Each row of a before or after table is a point. One or more steps were done to the points. Then noise was added and the rows were shuffled. The steps act on columns, c1 being the first. Write out the steps. A step turns or swaps two columns, mirrors them in a line or flattens them onto one, adds a multiple of one to another, or multiplies or shifts one. Angles are multiples of 10 degrees, from the lower column toward the higher: turns from -170 to 170, lines from 10 to 170 but not 90. Use the fewest steps. Two steps may share a column if one is a turn and the other turns, adds or multiplies; they go together, in the order done. Otherwise the lowest column goes first.

Before:
-.23 .27

.43 -.56

.27 .07

-.01 .31

-.14 .61

.22 .23

.43 .32

-.21 .16

-.01 .31

-.11 -.20

.17 -.02

-.38 -.26
After:
.14 -.09

.29 .21

.31 .04

.01 .65

-.14 .26

-.16 .18

.06 .34

-.21 -.25

.01 .34

.42 -.69

-.43 -.26

.52 .22
Steps: turn c1 and c2 by -10 degrees

Before:
-.14 .02 .38

-.31 -.38 .19

-.13 .00 -.20

.04 .16 .05

-.26 .38 .11

-.11 .20 .05

.17 -.35 -.21

.04 .07 .37

.14 -.26 -.02

.32 .12 .04

-.28 .40 .10

.50 -.42 -.14
After:
-.09 .17 -.01

-.65 .41 -.04

-.18 .15 .34

-.69 .44 -.03

-.25 .09 .39

-.01 -.32 .27

.18 .14 .02

.97 -.42 .06

.57 -.42 -.08

-.08 -.09 -.24

-.30 .20 .03

.43 -.22 .04
Steps: turn c2 and c3 by -20 degrees; add -1 times c2 to c1

Before:
.38 -.19 .08 .20 .01 .26

-.20 .42 -.15 -.09 -.15 -.33

-.05 -.37 .15 -.27 -.15 -.35

.66 -.17 .24 -.12 .22 .13

-.19 -.27 .58 .16 -.10 .27

-.24 .15 -.01 -.11 -.04 -.19

-.19 -.44 .05 .13 .30 .14

.36 -.20 .57 .35 .33 .16

.41 -.04 .56 .26 .29 .36

-.28 -.19 .20 -.03 .24 .34

.27 -.40 -.10 -.56 -.01 -.21
After:
.08 -.44 .54 .09 -.20 -.36

-.40 -.33 .25 .48 -.01 -.02

.08 -.67 -.16 .31 .16 -.19

.29 .22 .10 -.10 .05 .02

.21 -.58 .32 -.29 .03 .28

-.48 -.33 -.04 .18 -.13 -.02

-.54 -.06 .30 .40 .02 -.10

.07 -.31 .12 .13 .22 -.42

-.62 -.28 .24 .05 .24 .21

-.15 -.67 .21 -.45 .34 .34

.33 .65 -.05 -.18 -.05 .22
Steps: turn c1 and c6 by 150 degrees; multiply c2 by 1.6; turn c4 and c5 by -40 degrees; add -0.7 times c4 to c3

Before (12 x 8):
.04 -.07 .40 .35 -.35 .32 .20 .11

-.16 .27 .49 -.15 .11 -.36 .18 .20

.24 -.40 .36 -.60 .48 -.14 .39 -.18

-.26 .18 -.16 -.29 .32 .28 .13 .19

.51 .08 -.17 -.41 -.32 .50 .03 -.20

.41 -.05 -.14 .02 .22 -.06 -.35 -.30

.12 .10 .18 -.28 -.02 -.01 -.28 -.41

.03 -.22 -.27 .01 -.07 -.17 -.10 -.43

.41 .40 .53 -.13 .23 .36 -.37 .20

.42 -.21 .44 .14 -.08 -.39 -.12 -.54

.32 .40 -.07 .25 -.31 .46 .25 -.44

-.07 .31 -.28 .09 -.28 .04 .13 .04
After (12 x 8):
-.42 .00 -.11 .07 -.22 .00 -.12 .43

-.09 .40 -.66 -.52 -.17 -.42 .36 .25

-.03 .10 -.23 -.41 .02 .03 -.24 .41

.20 .16 .25 -.49 -.27 -.33 .10 -.19

-.10 .30 .28 -.21 .27 -.01 -.05 -.10

-.17 -.24 .17 .21 .01 .17 -.32 .35

-.11 -.49 -.47 -.22 -.48 .00 -.35 -.27

.34 .31 -.37 -.45 -.19 .35 .08 -.25

-.53 .10 -.10 -.48 .42 -.47 -.21 .08

-.27 .43 -.13 -.11 .41 -.35 -.45 .03

-.15 -.20 -.62 .33 -.01 .40 -.40 .38

.14 -.07 -.39 .42 .38 -.27 -.02 -.18
Steps: turn c1 and c3 by -150 degrees; add -1 times c2 to c4; turn c5 and c6 by -170 degrees; turn c7 and c8 by -120 degrees
